Each row is a point. Two turns around zero, p and q, are shown by what they do to some points. Where does a point land after both, in the order given? Backwards means that the second turn is done in reverse. Each puzzle has new turns, and all numbers are rounded.

Turn p:
[-23 -15] -> [-26  -8]
[18 13] -> [21  7]
[-17  19] -> [-11  23]
[ 22 -18] -> [ 16 -24]
Turn q:
[11  5] -> [ 6 11]
[-23  28] -> [-35   9]
[  1 -34] -> [ 21 -27]
[11  1] -> [8 7]
Where do these land?
p, then q: [-3 12] -> [-7 10]
p, then q backwards: [9 8] -> [12 -2]
q, then p backwards: [-17   9] -> [-17  -8]
q, then p backwards: [ 1 19] -> [-15  12]
p, then q backwards: [ 10 -48] -> [-32 -37]

Turn p:
[-35 -19] -> [-22 -33]
[20 -5] -> [20  5]
[40 20] -> [26 36]
[-25   4] -> [-24  -8]
Turn q:
[17 33] -> [-8 36]
[14  0] -> [11  9]
[ 17 -17] -> [24 -2]
[-48 -16] -> [-27 -43]
Where do these land?
p, then q: [-22 -22] -> [ 12 -29]
p, then q: [  2 -20] -> [19 -6]
q, then p backwards: [20 42] -> [11 45]

Turn p:
[  2  32 -21] -> [27 27  0]
[-6 16  7] -> [ 1 13 13]
[20 -1 12] -> [  9 -18  12]
[-16 -48   2] -> [-37 -22 -26]
Turn q:
[ -8 -18   2] -> [  1 -14 -14]
[ 30   2 -22] -> [22 29 -6]
[-13  36 -12] -> [-29  23  15]
[ -9 -20  32] -> [  6 -38   4]
Where do these land?
q, then p: [-32  17 -11] -> [-24  29  -5]
q, then p: [-12  35  22] -> [-34   2  26]
q, then p backwards: [31 -5 13] -> [25 22 -4]
p, then q backwards: [ 10  -5 -13] -> [  4 -17  -2]
p, then q: [ 14 -17  22] -> [  6 -27 -15]
p, then q: [-10 -25 -33] -> [-11  30 -28]

Turn p:
[ 19 -48 -10 -12] -> [ 32 -26 -12 -33]
[36 21 19 11] -> [24 14 33 20]
[-9 20 -5 -8] -> [-20   9   8   0]
[-19 -17 -19   7] -> [ -5   1 -30 -13]
[-27  23  16   2] -> [-29   1   0  26]
Turn q:
[ 25  17 -11  18] -> [  6  33  -8 -13]
[-29 -31  -9   4] -> [ 21 -31  -9  20]
[-39 -27  -3 -42] -> [  1 -61  16   2]
[17 -8 12  4] -> [ 2 15 13 11]
[ 0 21 14  7] -> [-22  12  -9   0]
[26 28 -3  9] -> [ -8  33  -4 -19]
Where do these land?
q, then p: [-12  29   0 -16] -> [-25 -17 -11 -15]
p, then q: [27 -5 27 36] -> [11 51 -1  6]
q, then p: [ -3  -6 -12  21] -> [ 11  19   5 -12]
q, then p: [-41   0  -8 -19] -> [ 11 -23 -29 -25]
q, then p: [ 29 -18  -7 -22] -> [ 11 -20  28  20]
